Every row gives one point. Each copy is the shape, with its points in the same order, turned, moved and blurred by noise. Say if it was mirrored as well.

Shape (6 x 2):
[[-75 -45]
 [-35   2]
 [ 23  40]
 [ 55 -36]
 [-15 -21]
 [-38  28]]
Copy 1, 6 rows:
[[ 10  95]
 [  0  32]
 [ 11 -35]
 [ 87  -8]
 [ 29  28]
 [-24  19]]
Copy 1 is: mirrored
Copy 2:
[[-10 -88]
 [ 18 -30]
 [ 18  40]
 [-68  25]
 [-21 -27]
 [ 41 -18]]
Copy 2 is: mirrored
Copy 3 (6 x 2):
[[-89  -7]
 [-26 -18]
 [ 42 -12]
 [ 19  64]
 [-27  13]
 [-17 -41]]
Copy 3 is: mirrored
Copy 4, 6 rows:
[[ 45  75]
 [ -2  26]
 [-23 -34]
 [ 49 -41]
 [ 28   8]
 [-27  35]]
Copy 4 is: mirrored

Shape (7 x 3):
[[-12  88  -8]
 [-23  23 -69]
 [ 14  -1   7]
 [ 17  61 -27]
 [-21 -58  36]
 [ 47  27 -46]
 [ -4  -2  58]]
Copy 1 (7 x 3):
[[-54  31 -28]
 [ -4  70  32]
 [ 15 -10   3]
 [-14  33 -29]
 [ 30 -65  64]
 [ 40  48 -17]
 [  0 -68   1]]
Copy 1 is: mirrored
Copy 2 (7 x 3):
[[-77   2  47]
 [ -7  55  42]
 [-13  -9 -22]
 [-61  27  15]
 [ 47 -53 -21]
 [-41  53 -23]
 [-17 -64 -16]]
Copy 2 is: mirrored
Copy 3:
[[ 38  28  82]
 [ 71  21  -3]
 [-17   2  23]
 [ 39  -5  61]
 [-60  34 -37]
 [ 28 -42  23]
 [-59  30  32]]
Copy 3 is: only turned

Shape:
[[-46   4   4  50]
 [  4  26 -10 -34]
 [ 49   6 -19  -1]
 [ 29  12 -26 -32]
 [-64 -31  53  40]
 [ -5  42  -7 -57]
 [-27  63  47 -31]
 [ 30 -15 -26  41]]
Copy 1 (8 x 4):
[[-24 -26 -60 -24]
 [-58   2  25  18]
 [-17  27   1  49]
 [-37  25  32  32]
 [  0 -85 -55 -14]
 [-80  -2  39  20]
 [-90 -53  -1  29]
 [ 12  38 -32  29]]
Copy 1 is: only turned
Copy 2, 8 rows:
[[ 30  24  18  47]
 [ 20  18   6 -53]
 [-21 -19 -15 -27]
 [ -3  -9   8 -61]
 [ 93  -6   3  58]
 [ 30  26   9 -74]
 [ 67  62 -30 -38]
 [-25 -25   6  12]]
Copy 2 is: only turned
Copy 3:
[[ 56  -4  45  14]
 [ -3 -23 -10 -41]
 [-24 -36 -23  15]
 [-20 -23 -32 -21]
 [ 32  31  95   9]
 [ -7 -28 -11 -70]
 [  7 -46  50 -73]
 [  2 -20  -9  49]]
Copy 3 is: only turned

Shape:
[[-19   5  16  29  -3  21]
 [ -1  63   7 -56 -27  -1]
 [-20  11  19  22  53  19]
 [-18 -14  23  12 -22   7]
 [-17 -14  17   4   8  -6]
 [  6 -22  28  39   5   4]
 [ 64  -8  23 -82  21   0]
 [ 61 -22  17   5  15   2]
 [ -3  11 -57  -7  86  -8]
 [  6 -18  16  31   0 -39]
 [ 11 -12 -22  32 -15  26]]
Copy 1, 11 rows:
[[ 14  23 -28  10   6  -1]
 [-63  55  19 -10  26  43]
 [ 18  23  16  43 -23 -15]
 [  0  17 -26 -14  18  -8]
 [ -7   8  -4  -4  -1 -19]
 [ 35   7 -13 -13 -11  -8]
 [-22 -16  86 -36  32  30]
 [ 25 -24  30 -33 -11  22]
 [-38 -32  36  56 -63   6]
 [  4   3 -10 -39 -35 -24]
 [ 11 -16 -35   6  -4  33]]
Copy 1 is: mirrored
Copy 2, 11 rows:
[[-13  -6   9 -15  14 -15]
 [ 12  53  19 -11 -70 -11]
 [-48   0  26   0  22  18]
 [ 17   0  -6   4  15 -10]
 [-10   0  -8  15  12   2]
 [ -5 -22 -20 -18  31   7]
 [ 37  23   4  14 -51  95]
 [  7 -25 -32 -17 -10  51]
 [-74 -38  28  50 -28  42]
 [-20 -15 -54   8   6   1]
 [  6 -51   1 -16 -12 -11]]
Copy 2 is: mirrored
Copy 3, 11 rows:
[[ 13  37  20 -10  -8  19]
 [ -9 -27  12  24 -27  83]
 [ 12  19  21 -59  17  19]
 [  3  40  -4  -9 -36   6]
 [  1  14  -4 -31 -19  -5]
 [-15  53   8 -25  -8 -12]
 [-77 -27 -65  -9  14  58]
 [-65  28 -11 -14  18   1]
 [  9 -55  17 -45  64  -8]
 [-32  15  21 -23 -30 -30]
 [  0  34   9  18  19  -8]]
Copy 3 is: only turned
